Each row of a before or after table is a point. One or more steps were done to the points. Then noise was added and the rows were shuffled. The steps act on columns, c1 being the first. Write out the steps. A step turns or swaps two columns, mirrors them in a line or flattens them onto one, adds a multiple of one to another, or multiplies or shifts one. Angles are multiples of 10 degrees, from the lower column toward the higher: turns from -170 to 170, lines from 10 to 170 but not 90. Use the fewest steps. Two steps may share a column if one is a turn and the other turns, adds or multiplies; they go together, in the order done. Otherwise the lowest column goes first.

Before (14 x 3):
[[ 50 -27   0]
 [ 55  -6 -52]
 [ 54 -41 -47]
 [  7  51 -33]
 [ 30  48  41]
 [-31 -41   5]
 [-20 -70  40]
 [ 26  52 -58]
 [ 12 -15  -4]
 [-50 -20 -62]
 [-25 -48 -20]
 [ 72 -23 -13]
 [ 19 -30  56]
 [-13  13 -15]]
After (14 x 3):
[[ 60  84  16]
 [ 15 -17 -29]
 [ 13  45 -17]
 [ 33  83   1]
 [-16 -12 -31]
 [ 59 -10  45]
 [-37  77  37]
 [ 61  26  48]
 [ 27   6  70]
 [  6   2  46]
 [-44 -43 -10]
 [  7  14  14]
 [-53   0  26]
 [ 54  11 -61]]
Steps: turn c1 and c3 by 80 degrees; shift c2 by 30

Before (14 x 8):
[[ 11  -4 -47  -2 -38  30  49  -2]
 [-26  24 -15 -46   4  12  21 -26]
 [-26 -24 -44 -19 -77  -5 -31  46]
 [-65  10 -16 -74  -8 -82 -31 -18]
 [ 55 -76  13  18 -46   2 -18  12]
 [-52  -4  -4 -32 -30 -48  54   2]
 [ 56 -27  18 -36 -43  36  47 -30]
 [ 21  54  -9 -34 -51   2  75 -21]
 [ 43  70 -24 -67   8  -4 -15 -12]
 [-39  50 -40 -43 -57 -15   2 -62]
 [ -8 -15  15 -24  14  29 -11 -17]
 [-32  37  22 -14 -18 -95 -16  12]
 [  5  13 -48 -28  -3  -4   6 -33]
 [  3 -22 -78   5 -53 -83 -33  22]]
After (14 x 8):
[[  1 -22 -44  -4 -76  -7  46  51]
 [  6  53  -9  83 -49   3 -21 -28]
 [ 10 -19 -46  47 -37  30 -19  -8]
 [ 32  72 -22  34   9  -3  65 -33]
 [-37  19 -13  48   3  11  24  -7]
 [-14 -32  17   6  13  30  20 -11]
 [-65  49 -18  26 -10 -82  80  17]
 [-64  57 -39  36 -58 -17  40 -35]
 [ 55 -78  12 -27 -46   2  -4 -16]
 [ 16  19 -76 -12 -53 -83  34  17]
 [-12  16 -49  33  -4  -4  29 -29]
 [ 33 -43  19  55 -42  36  -8 -55]
 [-45  20  -5  62 -28 -49  -7  28]
 [-21  85  21 -11 -19 -95  14  26]]
Steps: turn c1 and c8 by -30 degrees; add -0.5 times c6 to c2; add 0.3 times c3 to c4; turn c4 and c7 by -130 degrees

Before (14 x 12):
[[ 12  -5   7  28   2 -30 -32   2 -36   4   1  -3]
 [ 21  -2 -17 -22 -18  -1  37  18  -4  17  -9 -22]
 [ 36   1  12  32  13 -12 -14 -26 -20  -6  11  18]
 [ 27  20 -32 -23   3  11  26  23  13  -3  -4 -24]
 [  0  -2  17  -9   0  22  -3  27   7 -34  12  11]
 [ 24  22   5  16 -10 -42 -26 -30 -35 -18   7 -21]
 [ 11  10   0 -25 -13  -7  14  31  21 -11  36  30]
 [ 15  24   3  49 -24 -34 -28 -24 -11  -1 -22  -6]
 [-16  21  12 -10 -14  10  31   6 -10 -18  10  20]
 [-13   3 -30  -6  30 -10  17  14   4  -3  -8  -4]
 [  9 -17 -23  -6  -3 -15  38   4  22  -4  -1 -39]
 [-17   7 -12  -7 -12  28   1   6   3  -2  35   9]
 [-15  24  28 -11   9  13  10  13  16   8  22   0]
 [ 15   1   7  -2  -9 -25 -33 -35 -12  -1 -17   5]]
After (14 x 12):
[[-11  -6  -4 -20  -3   8  79  21 -20  13  15  18]
 [ 13  -1  26  12   5 -27 -79  -5 -35   1  -8  -5]
 [ 21 -17 -25   9  -7  -2  92  -2   4 -11 -16 -21]
 [  6  17  44  30 -10 -36 -73  28  -8 -21   4  -5]
 [ -4 -17   9 -30   4  10  24  22  15  21 -12   4]
 [-18 -11 -13   1   0  27   2   6   1  36  -5   7]
 [  5   1 -19  21   1 -14  97 -18  29   2   3 -37]
 [ 22  26  18  13  -4 -40 -67  29 -31  11  15 -27]
 [ 32  26  34  18   6 -11 -35   4 -25  10   6  14]
 [-21 -13 -19  14  10  -9  43   3   6 -10   4  -3]
 [ 23 -25 -32  24   0   9  66  18  18  -2   6 -19]
 [ 17  35   0  -2  -5 -23 -83   6 -13 -13   6   5]
 [  6 -24   1 -19   0  19  -7  -4   7  19  32  13]
 [ 11 -30 -22 -12  -6  -8  36   8  14  37   4  34]]
Steps: turn c3 and c4 by -60 degrees; turn c1 and c4 by 20 degrees; turn c2 and c8 by 100 degrees; multiply c5 by 0.4; multiply c7 by 2.5; turn c9 and c12 by 10 degrees; turn c10 and c11 by -100 degrees

Before (10 x 24):
[[ -3  25 -37 -23   2  41  29  22 -13  -8 -10  33 -30 -29 -17 -49  -9  13
  -20 -46   6  26 -47  47]
 [ 26   1  10  20 -38   4  -9  46 -12 -17 -16  10  51   0  59  77  26  -4
  -11 -17  19  31  22  14]
 [ -5 -41 -25   6  24  27  22  34 -10  42  -1 -10 -12   0 -14 -11  23  10
   23   2 -15  20   7   4]
 [ 35 -35 -21 -19 -16   1 -17  15   0   5  51   1 -28   5   4 -12 -32   5
   28  -8 -12  33  29  30]
 [ 18  35  22 -12  -3  25   6  32  27  12 -38   1 -51 -40  17 -18  18  56
    3 -20  42 -13  33   3]
 [-22 -15 -65  30  25  51  -1 -27  11  26  -5   8 -37 -29 -18  -3  30  15
    6  39   5  -4 -14 -10]
 [  2   9  15  -3 -55 -14 -10 -21  -2   4  -7 -32 -10 -47 -11  -2   5  25
  -20  10  16  25 -32  18]
 [-33   7  -1  26  24   5 -24  -7  -4 -10  19  11 -23 -18 -21   1  43   2
   -6 -16  16  16  -5  12]
 [-27   1 -25  43 -16  37  24  53 -36  28   0  18 -40 -19  25 -13  -2   3
    8  -5 -18  28 -52   0]
 [  4  60  11 -55  15 -42 -50  38 -31  13   4  23  -5  19  30 -10  21  13
   -3 -15  -3  20 -20 -16]]
After (10 x 24):
[[-27 -85  10 -55  15 -44 -50  37 -29  15   3  21  -6  21  27 -18 -55  30
   -2 -14  -4  21 -15 -67]
 [-20 -41 -37 -21   2  41  28  21 -14  -8 -12  33 -30 -25 -37 -39  -6  10
  -21 -46   7  26 -57  -6]
 [-34 -48  21 -12  -4  24   6  34  27  11 -36   2 -51 -40 -14  34 -36  53
    4 -22  42 -14 -11 -48]
 [ -3  -1 -24  43 -13  38  26  54 -36  30   1  18 -39 -19  -5 -49   5 -33
    8  -5 -19  30 -24 -51]
 [ 12  41 -20 -19 -13   1 -17  15   1   7  52   2 -30   6 -12  29  50  36
   27  -8 -14  31  -8 -21]
 [-15  31 -67  31  26  51  -1 -26  10  26  -5   5 -37 -30 -44 -12 -17 -16
    6  38   6  -6  -4 -59]
 [-11  70 -25   8  24  29  19  37 -10  41  -1  -9 -11  -4 -24   8   3   1
   25   3 -13  19  -9 -49]
 [-17 -11  13  -3 -55 -16 -10 -23  -2   4  -6 -32  -9 -46 -18 -34  -8  19
  -20   9  14  25  -7 -33]
 [ 27   8  11  20 -37   2 -11  44 -14 -18 -17   9  53   0  95   6 -23  12
  -13 -14  20  34  80 -33]
 [-12   3  -2  28  23   4 -23  -8  -4 -12  20  12 -23 -21 -35  -5 -44 -30
   -8 -16  15  18  -1 -40]]
Steps: add -0.5 times c4 to c18; turn c1 and c18 by 50 degrees; multiply c2 by 1.6; turn c2 and c17 by -160 degrees; add 0.7 times c13 to c15; mirror c16 and c23 in the line at 50 degrees; shift c24 by -50
